Each row of a before or after table is a point. One or more steps were done to the points. Then noise was added and the rows were shuffled. The steps act on columns, c1 being the first. Write out the steps. A step turns or swaps two columns, mirrors them in a line or flattens them onto one, adds a multiple of one to another, or multiplies or shifts one. Angles are multiples of 10 degrees, from the lower column toward the higher: turns from -170 to 170, lines from 10 to 170 but not 90. Use the fewest steps. Two steps may share a column if one is a turn and the other turns, adds or multiplies; they go together, in the order done. Otherwise the lowest column goes first.

Before, 14 rows:
array([[-0.18,  0.05,  0.57],
       [-0.35,  0.15,  0.47],
       [-0.52, -0.48,  0.05],
       [-0.66, -0.17,  0.24],
       [ 0.12, -0.35,  0.52],
       [ 0.80,  0.18,  0.29],
       [ 0.04,  0.11,  0.17],
       [-0.71, -0.32,  0.34],
       [ 0.01, -0.03,  0.28],
       [-0.10,  0.35,  0.01],
       [ 0.30,  0.10,  0.24],
       [-0.24, -0.17,  0.21],
       [ 0.29,  1.01,  0.11],
       [-0.58, -0.41,  0.83]])
After:
array([[-0.23,  0.11,  0.80],
       [-0.08,  0.40,  1.08],
       [-0.24, -0.36,  1.14],
       [-0.08, -0.01,  0.85],
       [ 0.14,  0.03,  0.79],
       [-0.61,  0.46,  0.94],
       [ 0.15, -0.20,  0.78],
       [-0.68,  0.19,  0.67],
       [-0.08,  0.16,  1.15],
       [ 0.57, -0.54,  0.90],
       [ 0.99,  0.23,  0.69],
       [-0.65,  0.30,  1.41],
       [-0.45,  0.47,  0.87],
       [ 0.22,  0.25,  0.59]])
Steps: turn c1 and c2 by -60 degrees; shift c3 by +0.60

Before:
array([[-0.23, -0.33, -0.08,  0.18, -0.92,  0.16],
       [ 0.19, -0.41, -0.18, -0.08, -0.11,  0.06],
       [-0.24, -0.30, -0.09, -0.33, -0.11, -0.02],
       [ 0.31, -0.42, -0.17,  0.20,  0.08,  0.25],
       [ 0.09, -0.24, -0.23,  0.10, -0.32,  0.31],
       [-0.01, -0.17, -0.16,  0.19,  0.06,  0.36],
       [-0.25,  0.32, -0.15,  0.08, -0.04,  0.39],
       [-0.15, -0.13, -0.19,  0.01,  0.04,  0.25],
       [ 0.19, -0.24, -0.25, -0.37,  0.05, -0.50],
       [-0.10,  0.26, -0.24,  0.23, -0.65,  0.26],
       [ 0.66, -0.38, -0.23,  0.11,  0.02,  0.08],
       [ 0.18, -0.26,  1.10,  0.07, -0.10, -0.02],
       [-0.25, -0.28, -0.21,  0.04,  0.04, -0.19]])
After:
array([[ 0.09, -0.53,  2.76,  0.05, -0.11,  0.09],
       [ 0.04,  0.65, -0.37,  0.01, -0.08,  0.06],
       [ 0.14, -0.81, -0.45,  0.14,  0.01,  0.11],
       [ 0.30, -0.83, -0.43, -0.18, -0.13,  0.26],
       [ 0.21, -0.49, -0.58,  0.23, -0.25,  0.16],
       [ 0.03, -0.24, -0.48, -0.04,  0.01,  0.03],
       [-0.24, -0.57, -0.52, -0.05, -0.03, -0.20],
       [-0.06, -0.67, -0.22,  0.70, -0.61, -0.05],
       [-0.13, -0.48, -0.62,  0.14,  0.36, -0.12],
       [-0.15, -0.59, -0.23,  0.26,  0.21, -0.13],
       [ 0.42, -0.74, -0.58, -0.07, -0.07,  0.35],
       [ 0.16, -0.33, -0.40, -0.14, -0.14,  0.15],
       [ 0.07,  0.51, -0.59,  0.44, -0.51,  0.06]])
Steps: flatten c1 and c6 onto the line at 40 degrees; multiply c2 by 2; multiply c3 by 2.5; mirror c4 and c5 in the line at 120 degrees

Before:
array([[-0.05, -0.15,  0.04,  0.02, -0.40,  0.52, -0.24,  0.13, -0.71],
       [-0.07,  0.03, -0.71, -0.37,  0.20,  0.52,  0.20, -0.54, -0.48],
       [-0.17, -0.13, -0.30,  0.04, -0.29,  0.21,  0.39,  0.36, -0.19],
       [-0.71, -0.24, -0.05,  0.01, -0.26, -0.62, -0.18,  0.25, -0.43],
       [ 0.11, -0.74, -0.55, -0.60, -0.23,  0.18,  0.58,  0.36, -0.70],
       [ 0.19,  0.05, -0.22, -0.09,  0.27,  0.46,  0.20,  0.00, -0.82],
       [-0.65, -0.09,  0.65, -0.85, -0.27, -0.14, -0.20, -0.54, -0.16],
       [ 0.13, -0.77, -0.50, -0.12, -0.18, -0.25,  0.26,  0.13,  0.56]])
After (8 x 9):
array([[ 0.15, -0.84, -0.21,  0.46, -0.18,  0.05,  0.26, -0.28,  0.57],
       [-0.63, -0.13, -0.75, -0.79, -0.26, -0.57, -0.18, -0.19, -0.15],
       [ 0.19, -0.83, -0.66,  0.50, -0.24,  0.32,  0.53,  0.19, -0.76],
       [-0.04,  0.01, -0.51,  0.65,  0.25, -0.58,  0.27,  0.55, -0.47],
       [-0.07, -0.11,  0.08, -0.01, -0.40,  0.12, -0.26,  0.49, -0.70],
       [-0.19, -0.14, -0.07,  0.38, -0.27,  0.31,  0.40,  0.21, -0.18],
       [-0.70, -0.22,  0.05,  0.16, -0.31,  0.25, -0.19, -0.60, -0.42],
       [ 0.23,  0.04, -0.13,  0.23,  0.20, -0.06,  0.16,  0.50, -0.84]])
Steps: turn c3 and c4 by -80 degrees; swap c6 and c8

Before, 9 rows:
array([[-0.25,  0.63, -0.11, -0.11, -0.43, -0.53,  0.01, -0.06, -0.49,
        -0.42,  0.49,  0.29],
       [-0.53, -0.61,  0.59,  0.44, -0.28, -0.58,  0.41,  0.01,  0.50,
        -0.44, -0.08, -0.32],
       [ 0.57,  0.67,  0.03,  0.27,  0.35,  0.35, -0.30,  0.34, -0.23,
        -0.48, -0.10, -0.03],
       [-0.20,  0.01,  0.09, -0.46, -0.07,  0.11,  0.25,  0.09,  0.71,
        -0.14,  0.01, -0.02],
       [ 0.17, -0.57,  0.15,  0.04, -0.44, -0.11,  0.63,  0.00,  0.58,
        -0.33,  0.44, -0.24],
       [-0.34,  0.18, -0.11,  0.23, -0.35,  0.32,  0.29, -0.47,  0.67,
         0.28, -0.79,  0.81],
       [ 0.63, -0.44,  0.56, -0.03,  0.62, -0.35, -0.46,  0.30, -0.59,
        -0.16,  0.05, -0.24],
       [-0.32, -0.34, -0.39, -0.08, -0.19, -0.01,  0.16,  0.01, -0.14,
        -0.51, -0.21,  0.71],
       [-0.39, -0.47, -0.40, -0.38, -0.40,  0.25, -0.65, -0.11,  0.63,
        -0.18,  0.30, -0.05]])
After (9 x 12):
array([[ 0.23, -0.09,  0.02, -0.05, -0.41,  0.21,  0.65,  0.54,  0.59,
        -0.41,  0.40, -0.21],
       [-0.30, -0.41, -0.19,  0.19, -0.36, -0.45,  0.26, -0.21,  0.63,
         0.26, -0.81,  0.79],
       [-0.34,  0.00,  0.41, -0.12, -0.23, -0.22,  0.12,  0.32, -0.10,
        -0.47, -0.23,  0.75],
       [-0.38, -0.20,  0.20, -0.39, -0.40, -0.53, -0.64,  0.36,  0.56,
        -0.19,  0.36,  0.02],
       [-0.55, -0.10, -0.06,  0.45, -0.27,  1.11,  0.38,  0.56,  0.48,
        -0.38, -0.15, -0.31],
       [-0.22,  0.11, -0.23, -0.52, -0.07, -0.07,  0.19,  0.03,  0.68,
        -0.09,  0.00, -0.02],
       [-0.19,  0.11,  0.47, -0.15, -0.40,  0.71, -0.03, -0.61, -0.44,
        -0.40,  0.42,  0.27],
       [ 0.61,  0.35, -0.38,  0.30,  0.35, -0.50, -0.30, -0.56, -0.26,
        -0.49, -0.07, -0.05],
       [ 0.62,  0.20, -0.29, -0.02,  0.63,  0.79, -0.45,  0.50, -0.60,
        -0.13,  0.03, -0.29]])
Steps: turn c2 and c8 by -80 degrees; multiply c6 by 1.6; turn c3 and c6 by 150 degrees

Before, 10 rows:
array([[ 0.10,  0.46,  0.51,  0.16,  0.03,  0.29,  0.05, -0.07,  0.40,
        -0.64,  0.35,  0.17,  0.17,  0.06, -0.45,  0.68,  0.06,  0.46],
       [-0.82, -0.26,  0.32, -0.75, -0.14,  0.05, -0.49,  0.09, -0.45,
         0.22,  0.11, -0.53,  0.16, -0.04,  0.26,  0.08,  0.36, -0.11],
       [ 0.35,  0.01,  0.48,  0.12,  0.48, -0.04, -0.34, -0.01,  0.24,
        -0.42,  0.32,  0.04, -0.21, -0.16, -0.13,  0.12,  0.08, -0.17],
       [-0.61, -0.34,  0.14, -0.48,  0.09, -0.01, -0.14,  0.53, -0.50,
         0.56,  0.10, -0.55, -0.26,  0.03, -0.04,  0.54,  0.56,  0.16],
       [-0.06, -0.26, -0.04, -0.73, -0.02, -0.08, -0.34,  0.28, -0.15,
         0.61,  0.28,  0.15, -0.39,  0.08,  0.63,  0.00, -0.95,  0.05],
       [ 0.48, -0.13,  0.30,  0.12,  0.54,  0.35, -0.01, -0.01,  0.02,
        -0.79, -0.04,  0.43,  0.39,  0.01,  0.01,  0.35, -0.06,  0.27],
       [ 0.28, -0.49, -0.30, -0.61,  0.00,  0.29, -0.85,  0.16,  0.41,
         0.39,  0.24,  0.55, -0.42, -0.37,  0.70,  0.10, -0.59,  0.07],
       [ 0.55,  0.28,  0.86,  0.16,  0.21,  0.08, -0.30, -0.13,  0.03,
        -0.39, -0.14,  0.50,  0.03, -0.06, -0.07,  0.27,  0.35,  0.40],
       [-0.68, -0.22,  0.00, -0.19, -0.21, -0.10,  0.02,  0.03, -0.25,
         0.49, -0.20, -0.62, -0.13, -0.26,  0.40,  0.25,  0.22, -0.01],
       [ 0.10, -0.24, -0.16, -0.50, -0.11,  0.20, -0.12,  0.34,  0.27,
         0.65,  0.41,  0.55, -0.05, -0.06,  0.38, -0.21, -0.34, -0.19]])
After, 10 rows:
array([[ 1.13,  0.02,  0.43,  0.18, -1.05, -0.06, -0.37, -0.02, -0.18,
        -0.39,  0.36,  0.05, -0.18, -0.15, -0.14,  0.14,  0.09, -0.21],
       [ 0.19,  0.26,  0.87,  0.02, -0.73,  0.21, -0.33, -0.15, -0.12,
        -0.43, -0.16,  0.99,  0.08, -0.12, -0.02,  0.28,  0.38,  0.38],
       [-0.14, -0.14, -0.03, -0.18,  0.89, -0.15, -0.02, -0.03,  0.24,
         0.41, -0.25, -1.21, -0.09, -0.19,  0.41,  0.24,  0.23,  0.00],
       [ 0.00, -0.22, -0.06,  0.13,  0.08, -0.08, -0.29,  0.31,  0.77,
         0.60,  0.30,  0.29, -0.37,  0.08,  0.68, -0.01, -0.92,  0.04],
       [-0.31, -0.30, -0.13,  0.40,  0.06,  0.25, -0.08,  0.31,  0.40,
         0.63,  0.37,  1.12, -0.03, -0.02,  0.39, -0.15, -0.36, -0.15],
       [ 0.12,  0.58,  0.56,  0.31, -0.12,  0.27,  0.02, -0.09, -0.27,
        -0.65,  0.32,  0.33,  0.21,  0.06, -0.43,  0.66,  0.08,  0.45],
       [ 1.18, -0.19,  0.25, -0.02, -1.22,  0.31, -0.01,  0.00, -0.12,
        -0.82, -0.11,  0.85,  0.42, -0.01,  0.00,  0.35, -0.09,  0.30],
       [-0.16, -0.48, -0.32,  0.61, -0.26,  0.24, -0.94,  0.12,  0.48,
         0.40,  0.25,  1.08, -0.44, -0.32,  0.69,  0.15, -0.54, -0.04],
       [ 0.54, -0.40,  0.17, -0.37,  0.39, -0.02, -0.13,  0.57,  0.58,
         0.60,  0.09, -1.15, -0.26,  0.03, -0.03,  0.58,  0.55,  0.10],
       [ 0.02, -0.23,  0.34, -0.15,  0.99,  0.08, -0.48,  0.09,  0.86,
         0.24,  0.12, -1.05,  0.18,  0.00,  0.29,  0.08,  0.36, -0.14]])
Steps: multiply c5 by 3; turn c1 and c5 by -120 degrees; turn c4 and c9 by -110 degrees; multiply c12 by 2
